Each point is reached from the start by the listed moves, each made once or not at all, plus a little noise. Say if it took an odd or an even number of moves. Then give how often each move was made.

Moves:
(1): [  9 -40  11  -6]
(2): [  0  -7 -27  16]
(3): [61  7 11 13]
Start: [ 2 -6 23  5]
Points:
[ 75 -43  14  34] -> odd (1, 1, 1)
[ 74 -40  45  13] -> even (1, 0, 1)
[62  1 37 20] -> odd (0, 0, 1)

Moves:
(1): [  7  -8 -11  14   8   5  13   9 -16  -2   0]
(2): [-43  13  -1  -4 -11   3 -10  -1 -14 -19 -14]
(3): [ -8   4   2  31  25   4  -8  21  -7 -15  -4]
(4): [-28 -11  16  48 -10  -7  15   4   1 -13 -17]
(5): [ 23   9 -10  11   8  32   5   8   1   1  -5]
(6): [ -8  15   4   2 -23   9   3 -20 -23   6   7]
(7): [ -7   7 -12  14   1   1   5  -7   5  -3   2]
(8): [-11   0   9 -22   5  -1   3  -7  -7 -29   3]
Start: [  9  14  -5   7   6 -25  -3  -8  -2 -19   9]
Points:
[  1  18  -3  37  32 -21 -10  12  -9 -34   6] -> odd (0, 0, 1, 0, 0, 0, 0, 0)
[ 17  42  -9  50  16  20  -3   1 -31 -28   8] -> odd (0, 0, 1, 0, 1, 1, 0, 0)
[ -8  10   2  89  39   8  25  27 -30 -75 -14] -> odd (1, 0, 1, 1, 1, 0, 0, 1)
[ 33  23 -38  45  23  12  20   2 -13 -23   5] -> odd (1, 0, 0, 0, 1, 0, 1, 0)
[-54  45   7  95  -4  16   1   3 -44 -60 -23] -> odd (0, 1, 1, 1, 1, 1, 0, 0)

Moves:
(1): [-15  40 -19 -11   6  19  13  16  14  12  -6  22]
(2): [  4   0  -7   4  -9 -13  10  -7  -3  11   2  -3]
(3): [ -7  30  -5   0  -7 -14 -12 -18 -13 -17  16  16]
(4): [ -6   1  -5   2   4  -2  -9 -14 -17  16  -2   5]
(5): [  0  13  -7 -11 -18  -5  -2   0 -13 -13 -23  -1]
(6): [  6  12  -1  20  13  -7  -6  -7  -5  -6 -16   2]
(7): [ -8 -13   9 -15   9 -13   6  -2  -7  -4  -5  10]
(8): [ 12  13  21   3 -19   9   6 -22  -5   2   6   7]
(9): [ -2  16   1  -2  -5 -14  -9  -4  12  -9  -4   4]
(10): [  4  -3  -6   5 -20 -11 -21  13   1  11  11  14]
(11): [ 20  23 -14  -7   9  -9   1   2  -1   6  21  -6]
(12): [ 24  -4 -14  -1   1   7 -17  -7   3   2   0  14]
Start: [  2   4 -21  -1   3  13   4  -8   0  -8   0  12]
Points:
[-29  45 -43 -33   3  13  10  -6 -24   3 -34  47] -> even (1, 0, 0, 1, 1, 0, 1, 0, 0, 0, 0, 0)
[ 27  53 -22 -10 -34 -38  -7 -40 -30   2  52  48] -> even (0, 1, 1, 0, 0, 0, 1, 1, 0, 1, 1, 0)
[ 23  79 -44  16 -16  15 -38 -31   2  20 -12  80] -> odd (1, 0, 0, 1, 0, 1, 0, 1, 1, 1, 0, 1)
[-10  85 -46  -5  -3   6  -1  -4  10 -23 -48  39] -> even (1, 0, 0, 0, 1, 1, 0, 0, 1, 0, 0, 0)
[ -5  67 -65   7 -22  -6 -11  -5 -23  24 -32  51] -> even (1, 1, 0, 1, 1, 1, 0, 0, 0, 1, 0, 0)
[ 14  66 -37 -20 -26  11 -21 -27  -6  -1  25  95] -> even (1, 0, 1, 0, 0, 0, 1, 1, 0, 1, 0, 1)
[-12  57 -45  -9 -16   8 -13  17  25   4   1  52] -> odd (1, 0, 0, 0, 0, 0, 0, 0, 1, 1, 0, 0)

Moves:
(1): [ -7 -15 -19  -4  12  12   8  -4 -13  15  -6   4  13  19  -5 -17 -16   9
  -4  -7  11]
(2): [  1  13  -1 -15  24  -1  12   6  -9   7  -2  16  12  -2  10   3  -8  -2
   0  -3   2]
(3): [ 11   3 -17 -27  15   1  -9   0 -14  -8   7  16  10 -15   8   4 -12  -3
  -1 -13  12]
(4): [ 10  -3  -1   3   2   6   0  10  -2  18   5  12   9  -1 -11  -2  -2   5
  -5  -7  -7]
(5): [ -4   5   9  -8  11   3 -16  -5   0   9  11   7  -1   8  -2  -1  -8  14
 -15 -15 -15]
(6): [  0  -6  15 -14   3   1 -25  -3 -10  14   2  -7  11 -11 -10 -10  18  -9
 -12 -10 -20]
(7): [-36  -8   4 -10   5   0  11  -5  22  -4 -14 -16  -6  11   3  -7  -7  17
   5  -3 -15]
(8): [-14  12 -10  -8   7   0  32   6  -3  -2 -13   2   0   4  17 -21 -10  -8
  -9  -5   4]
(9): [ 21 -20  -7 -20  -8  -1  -2 -15   1  -1   6 -11  -1   7  -2  21  -7   0
 -14  10  13]
(10): [ 11 -11   5  19  -5   7  16  -7 -13 -16  13 -14  24   0   8   8   4 -21
  13 -12 -31]
(11): [ 13   1 -15   5 -16  -2  -6  -2   0   3  -3  20  -7  -5  16  26   7   2
  -4 -18  20]
(12): [-24  21  14  18  13  22  19 -14  -4   5 -22  16   3  -2 -19  -4  -4  12
 -13 -12   5]
(13): [ 17 -10 -13  -8  11  12   6   4  19  12  -3   2 -18  -3  16 -13  -7 -11
  -2  14  -8]
(14): [  1   5  17  -7 -14  -9   9 -12 -12   7   5  -5  -7 -10   4 -23  25  -6
  -7  -8  -6]
(15): [  6  17 -20  -1  -8 -37 -10  13  16  -3   0   6  -5   6 -21 -23  17  -8
  27   8  23]
(16): [ -5   9 -11   0 -12   3  -4 -15  -9   3   5  -7   3   0  -6 -13 -10  13
  -7  13   4]
(17): [ -7  -3 -15   6  17   1  -4   6  12 -25  14 -12  17   2  -1  14   5   5
   7   6   4]
(18): [-21   5   5 -12 -26   2  11 -14   0  -9  11 -14  -3   0   0 -15  14  -8
  -2  15  -4]
(19): [ -9   0  -4  11  -5  -3  12 -14   1 -19   3  -8 -22  -6   4  10  10  -3
  -8   7  -9]
(20): [ -1   4  11  16  -2  -6  -8 -13   6   0  13   3  -2 -18   0  -6  -9  -3
  -8  17  -6]
Start: [ 27   1  20  -3   3 -17   9 -20   4   8 -24   7 -12  18   8   8   3   6
   1   6 -19]
Points:
[  1 -23  -5 -25  11  34  83 -70  10  19 -40  13   6  46  34  11 -21   2
 -21  -9 -24] -> odd (1, 1, 0, 0, 0, 0, 1, 0, 1, 1, 1, 1, 1, 0, 0, 0, 0, 1, 0, 0)
[ 12  18  -2  30  -8  33  44 -69   9 -11   9   7  -6  11  13  17  12  16
 -37  -2 -61] -> even (0, 0, 0, 1, 1, 0, 0, 0, 0, 1, 1, 1, 1, 0, 0, 1, 1, 1, 1, 0)
[-35  61  48 -54  49  -2  26 -65 -32   6   4  30  28 -24  17 -49  13  -1
 -59 -23 -44] -> even (0, 1, 1, 0, 1, 1, 0, 1, 0, 0, 0, 1, 0, 1, 0, 0, 1, 1, 0, 1)
[ 25  42 -62 -83  32  -4  54 -56 -13  38  -9  61  11  25  10 -57 -13  19
 -46 -16  41] -> odd (1, 1, 1, 1, 1, 0, 0, 1, 1, 0, 1, 1, 1, 1, 1, 1, 1, 1, 0, 0)
[-29   7  -7 -35  28  13   5 -70 -22  19 -35  16  26   6  -2 -20  12  45
 -35 -44  -5] -> odd (1, 0, 1, 0, 0, 1, 1, 0, 0, 0, 1, 1, 0, 1, 0, 1, 1, 0, 0, 0)
[ 30  66   5  22   8 -17  70 -66  -9  32 -15  56 -23  -8  23 -51   5 -12
 -40 -13 -42] -> odd (0, 1, 0, 1, 1, 0, 0, 1, 0, 1, 1, 1, 1, 1, 1, 1, 0, 0, 1, 1)
[-15 -12 -28 -86  34 -10  27 -61  -5  -3  -7   8  34  10  43  -1 -22   5
 -40  -7  -1] -> odd (1, 1, 1, 0, 0, 1, 1, 1, 1, 0, 1, 0, 0, 0, 0, 0, 1, 1, 0, 1)
[ 26  16   5 -13 -11  22  58 -95 -10  -1  -5  13 -19  17  32  28  -5   4
 -52   8 -40] -> even (0, 1, 0, 0, 1, 0, 0, 0, 1, 1, 1, 1, 1, 0, 0, 1, 0, 1, 1, 0)

Moves:
(1): [  2  -8  -2 -12  11  -2  10   0 -10  11  12  10   6  12  -6   9  17 -11
  16 -16   7  15   2  -3  10  -2]
(2): [ -1  -1 -17   0  -8 -10   1   7  -2  18 -11   1  -7  -7 -15   0  -3   3
  -8 -13  -2  -7   6  14  -5  -1]
(3): [ -1   6  -4  -4   3   2   1  11  -5 -22  -2  -8  -6  11  -1  -3   0   6
  10   2   3   8  -6   2  18  -7]
(4): [ 11  13  -9  17  15  28  10   7  28  -1  -8   4  34 -15   0 -10  -7 -12
  13  -9   6  -9  22   9  20 -11]
(5): [  0  -8 -13   4   7   2   3 -11  -1  17   4 -13   0   3 -11   2  -1  -4
  10 -22  -2  -2  14 -12  16 -12]
(6): [ -6 -16   7 -10 -11   4  -6  -5  -2 -14 -14  -2   5 -10  11   6  -2  -5
  -1  14   2   9 -10   0  -6   4]
(7): [ -4  -6   8   5   5  12   5  -2 -14   9 -10   8   5   8   5   6 -11   8
   7  -2   3   1 -11 -20  -3  12]
(8): [-17   2   2  -2 -12  10  -8 -18   2 -12  -5   6  -1  11   1  -6  -3  -3
  23  12  -2   1   2   4   2  -5]
(9): [  0   3  -1 -11   8   9   7   8  -9  -4  -1  10  -2  15   8 -23 -14   1
  27  -1  -3   9  -5  -4  44   4]
(10): [ 16  -1  -9   1  -8 -21   1  -4  13  -1  -1 -17  15  16   4  10   7 -18
  -6   0   1  -7 -10   3   9  -1]
(11): [ -7   9 -16   3   0  -9  -6 -16  14   4   0  -7  20   9   8  -7  -5   5
   6 -10  18   3  -8  13   7 -15]
(12): [  1  -3 -12  -2 -12   0  -7   2  10  -4   6   8   8   9   5  -9   9   4
 -12  -8  26 -10   2  -7   7  15]
(13): [ 14  -3   4  23  -2   9   1   2 -17  -7 -22  -6   9   0  -5   0   5   8
   6   8 -11  10  14  -3  -4  -5]
(14): [-12  16 -14 -18  -9  -4  -6 -29  -5  -3  12 -24  -2  -5  -6  -7 -15 -25
   8  -1  12 -15   8  -8  -1  -6]
(15): [-12  -7  13  -1  19   0  13   4 -16   5  -3 -12 -12   6   1   3  15 -19
   4  29  13   8 -12  -4  -8   3]
(16): [  1 -11   6  -7   0   3  12   6 -14   6  16   0   3  14   5  -3  -2  -6
  -7  11  -2  -4   6   8   3   4]
(17): [ -8  20  48  34 -11   3 -13  13  -1  25  16  -9 -19  -7 -30   5  10 -16
 -10  -7  21   9 -10  -2 -14  19]
(18): [ 22 -17  -7   7   3  35   8 -18   6 -17 -15  14   8  11   6  -6   0   3
 -26 -20 -25  -6 -10  -1   2  22]
(19): [-34  13  10  26 -14   6  -6  15  23   4   0   3   2 -12  -7 -12   2 -11
 -15  -3   3  15  13 -34  -7  -5]
(20): [ 23 -19  -7  15   1 -17  27 -15  -5  27   8   5   1  23  19  22  14  -7
 -21 -25  21 -15  17   0  -1 -17]
(21): [-13  19  -1   1 -11  11   4  -3   2   4  -6 -14   3   6  -5   2   3   5
  -3  -1  -6  -4  20  -7   1   4]
(22): [ -5   2  41 -10   4  -3   5 -25 -11  12   2   6  15  17 -10 -27   2  17
 -21 -29   4 -21 -13 -19 -16   5]
(23): [ -4  15  12  14  13   4  -7  25   0  12  -3 -18   5  -2   9  -6   7  -2
  23  -7   1  -2   2  -9   3   1]
(24): [ -9  -5 -10   7  -6  -9  10  -8  -9   9  10   4  11  -7   0  10  12   4
  -2 -20  11 -15  -9  -1  17   1]
Start: [  8   7   1 -18   6  -3   1  -6   4   5  -6  -6   0   3  -7  11  -4  14
 -15  10 -10  -4  11 -15  -5  -5]
Points:
[-48  54   6  67 -15  63   4  -7  24  52 -33 -55  69 -11 -40  -7  41 -54
 -16 -54  63  -3  43 -57  16  21] -> odd (1, 1, 0, 1, 0, 1, 0, 0, 0, 0, 1, 1, 1, 1, 1, 0, 1, 1, 1, 0, 1, 0, 1, 1)
[ -1  23  53 -22  32  60  35 -36 -60  13 -25 -51  27  63  -3 -55  -4  -4
  -1  -2 -29 -28  20 -62  20  26] -> odd (0, 0, 0, 0, 0, 0, 0, 0, 1, 0, 0, 0, 1, 1, 1, 1, 0, 1, 0, 0, 1, 1, 1, 0)
[  1  34  49  82 -24  58  27 -33  34  36 -58 -19  66  26 -36 -17  12   9
 -85 -82  24 -11  47 -41 -12 -12] -> even (0, 1, 1, 1, 0, 1, 0, 0, 0, 0, 1, 0, 1, 0, 0, 0, 1, 1, 1, 1, 1, 1, 0, 0)
[  4 -41  -5 -23  21  28  43  -4 -77   9 -15  -4  29  50  -4  17  -2  16
  51 -15   0  28   5 -49  94  -5] -> odd (1, 0, 1, 0, 1, 1, 1, 0, 1, 0, 0, 0, 1, 0, 0, 1, 0, 0, 0, 0, 0, 0, 0, 1)
[ 63  -3 -48  64  23  46  58 -26  12  77 -56 -49  95  68  15  24   3  -2
 -20 -81  -9 -44  71 -21  42 -24] -> even (0, 1, 0, 1, 1, 0, 1, 0, 0, 1, 1, 0, 1, 0, 0, 1, 0, 1, 0, 1, 1, 0, 1, 0)

Moves:
(1): [  2   0   0   1  -8   9   9   4  -1   5   4   3   0   0  -3  -9  11   8
   8   0  -7 -14  -3 -19   4   6]
(2): [ -3  -7   9  -6   3  -2   2   8 -13  12  -4   2   5   6   5  -3 -11  -4
   3   0  -2 -20  10   3  -4  14]
(3): [-20  -5  -4   0  -9   2  -9   6   2  -3  -4   1  15  24   3  10   5  -2
 -12  15   4  -3  11   0  -9  -3]
(4): [ -5  14   2   3   7  -8  16  -3   5  -8  -9 -18  11  -8   9 -16   6   4
  -6  12  -3   3   4  -8   3  -4]
(5): [-24 -12  -4   0  -2  -3   0  -2   7 -11 -12  24   0  15   5   4 -19  13
  14   2   5 -12  -7  -2  -1 -17]
(6): [13 -2 -3 -8 -3  4 16  4 11  4 -7  1 -3 12  4  8  6  8 -6 -9 -1 -5 -9 10
  5 18]
(7): [ -5 -11   8  -1   8   3  -8  -7  11  -8 -17   2  12  -4   6   0  -5 -15
   4  -3 -12  10   3   5 -10  -5]
(8): [ -6   4  14  -7   8  -8   6 -13   7   7 -11  11   1  -5  -9   9  -6   9
 -12   3  -7  21 -11 -14   1  -1]
(9): [12 -6 15 19 13  9 -8 -9  5  0  3 -9  3  1 10 11 11 15 -9 -5 -1 -8 16  0
 11 -5]
(10): [  5  -5  -5  -2  -3   5   2 -13  -3  -7   3   2  -9  -8  -3  -5  -6   2
  -2   5   2  -3  13  17   4   9]
(11): [-11   0 -14   3  -4   5   4 -13   5 -10   4  -2  -1 -10  11  10   8  -3
   9 -25 -20  11   7   4  -6 -11]
(12): [  7  -5  -5  -1  14   0  -5  13  -9   1   0   3   0   9  11  -1  12   3
  -6  19  -4   6  -1 -11   9  -3]
(13): [  6 -13  -2 -12  -8   5  -5   3  19  15  10  -2   5   6   3 -11  -3   3
  -4  -4  12   4  11 -16  -9  -3]
(14): [  5   3   7  -3   3   0  -3 -13  -7   0  -1   3   7   3  11   3   6 -17
 -11  -4   4  -3   0   6  -4  10]
(15): [ -7  11  11   4  -3   5   8  -3   3   6  -2   5  -1  10   8   2  -2   1
   1   3   0   5   4  15 -13 -23]
(16): [ -3  -8   8   2  -2   2  14  -5  12  -7  11  11   5   7  13   8   8   0
   6   5  -4  -4  -2 -15   3  -4]
(17): [ -3  17  -2   0  -3  13   4 -19 -17  -3   3   1  19   2  -9  -5  -3   6
  16  12 -10  15   3   0   7   4]
(18): [ 14   5  -3  -5   8   1   7  -2   1  10  -4  -9  -1   4  -5   6   5 -17
  -8  16  -7 -15  -5   0  -1   3]
(19): [ -9  -4  -2   0  14  -2  -5   1   4   9  19  -7   1   6  -1 -13  12  12
   8   6   1  -2  -9  -6  -1   4]
(20): [-10   5  10  17 -15  -1  21 -15  -5  18   4  13   9   6  -6  -3 -11  -3
  -3  -1  -7 -12  -7  -5  15   6]
(21): [  8 -16   6   5 -21  -2  -1 -10   0   8   0   7  15 -13  12 -18   6  -4
  12   1  -3 -10  -9   3   4  -3]
(22): [  6  -6  -1  -4  -1  -2  18  -2  -2   1  -1   0   5   2  -9   0  -4  -1
 -10  -8   0   0  -9  -2   3 -14]
(23): [  2   1   0  -6 -11  18   2  -4  -1  -7   4   0  10   2   6  15  -7   5
  -8  -3  18   4  -7  -9  -3   6]
(24): [ 10  -7 -13   7  18  -6   7   7  16   5 -11  17  17   0  16   6   4  -6
  11  -5  12  -3  16  -3  -3   8]
Start: [ 16  -6  -9   1  -8  -6   5 -10  -2  21  -8  18   0 -13 -23   0   4  11
   5  -4 -12   9   6  -2  -3 -11]
Points:
[-38  14   7 -18  18  10  31 -30 -13  31 -28  32  59  52  -1  10  -4  42
  -5  83 -17  10  -3 -36 -15 -30] -> odd (0, 1, 1, 1, 1, 0, 0, 1, 0, 0, 0, 1, 0, 0, 1, 0, 1, 1, 1, 0, 0, 0, 1, 0)
[-18 -49  -1  15 -17  42  37 -65  50  11  -3  41  71  35  56 -24  50  65
  37  32 -52   1  38 -26  -1 -51] -> even (1, 0, 1, 1, 1, 1, 1, 0, 1, 1, 1, 1, 1, 0, 1, 1, 1, 0, 1, 0, 1, 0, 0, 0)
[ -6 -18 -23  11  -4  21  56  -3  27  57 -17  69  46  76  14  26  19  34
   5  40   1 -43 -11 -33  -1  -4] -> odd (1, 0, 1, 0, 1, 1, 0, 0, 0, 0, 0, 1, 0, 0, 1, 0, 0, 1, 1, 1, 0, 0, 1, 1)
[-14 -16   4   5 -17  43  77 -63  15  34 -32  88  78  39  31  43   7  22
  14  13 -51  16  34 -26  -4  10] -> odd (1, 1, 1, 0, 0, 1, 1, 1, 0, 1, 1, 1, 0, 0, 1, 1, 1, 0, 0, 1, 0, 0, 1, 1)
[ -7 -43 -11 -10 -28  -2  71 -57  25   0 -32  64  46  14  33   5  36  34
 -10  14 -46  -4 -11 -34  14 -28] -> odd (1, 0, 1, 1, 1, 1, 0, 1, 0, 1, 1, 1, 0, 1, 0, 1, 0, 0, 0, 0, 1, 1, 0, 0)
[-37 -51  26  34 -18  15  45 -89  31  39  -6  95  77  30  60  38   2  31
  12  -6 -10 -30  31  -8  -8 -20] -> odd (0, 1, 1, 0, 1, 0, 0, 1, 1, 1, 1, 0, 0, 1, 1, 1, 0, 0, 1, 1, 1, 0, 1, 1)
[ 30  -9  14  -5  16  32  48 -48  41  32 -29   3  43  -8  16  17  30  24
 -37   3 -43  35  16 -57 -13 -64] -> even (1, 0, 0, 1, 0, 0, 1, 1, 1, 0, 1, 1, 1, 0, 1, 0, 0, 1, 0, 0, 0, 1, 1, 0)
[ 21  -7  48  -2 -26  35  82 -68  33  64 -12  31  57  47  24  28  15  25
 -58  31 -11 -43  31 -39   0  19] -> odd (1, 1, 1, 1, 0, 1, 0, 1, 1, 1, 0, 0, 1, 1, 1, 1, 0, 1, 0, 1, 0, 0, 1, 0)
[-30 -42  13  24   2  28  29 -51   8  38 -20  59  37  57  38  14  19  30
   3   0 -50 -42  34  14  -3 -11] -> even (1, 1, 1, 0, 1, 1, 1, 0, 1, 1, 1, 1, 0, 1, 1, 0, 0, 0, 1, 1, 0, 0, 0, 0)
[-44 -37  13  17 -17  53  65 -73  19  22   7  47  88  52  37  -4   5  57
  14  27 -39 -12  42 -51   1 -53] -> even (1, 1, 1, 1, 1, 0, 1, 0, 1, 1, 1, 1, 1, 0, 1, 1, 1, 0, 1, 1, 0, 1, 1, 0)
[ 18  -3 -26  12   3   6  54 -27 -14  48 -19  53  46  13   8  13   9  13
  29 -13 -45   0  26  -5  20  25] -> odd (0, 1, 0, 0, 0, 1, 0, 0, 0, 0, 1, 1, 0, 0, 0, 0, 1, 0, 0, 1, 0, 0, 0, 1)
[-23 -19  -7  -2   6  26  40 -60  33  27  -3  36  86  21  47 -21  34   4
  35  15 -34   2  74 -18 -40  -9] -> even (1, 1, 1, 1, 0, 0, 1, 0, 0, 1, 1, 0, 1, 1, 1, 1, 1, 0, 1, 0, 0, 0, 0, 1)
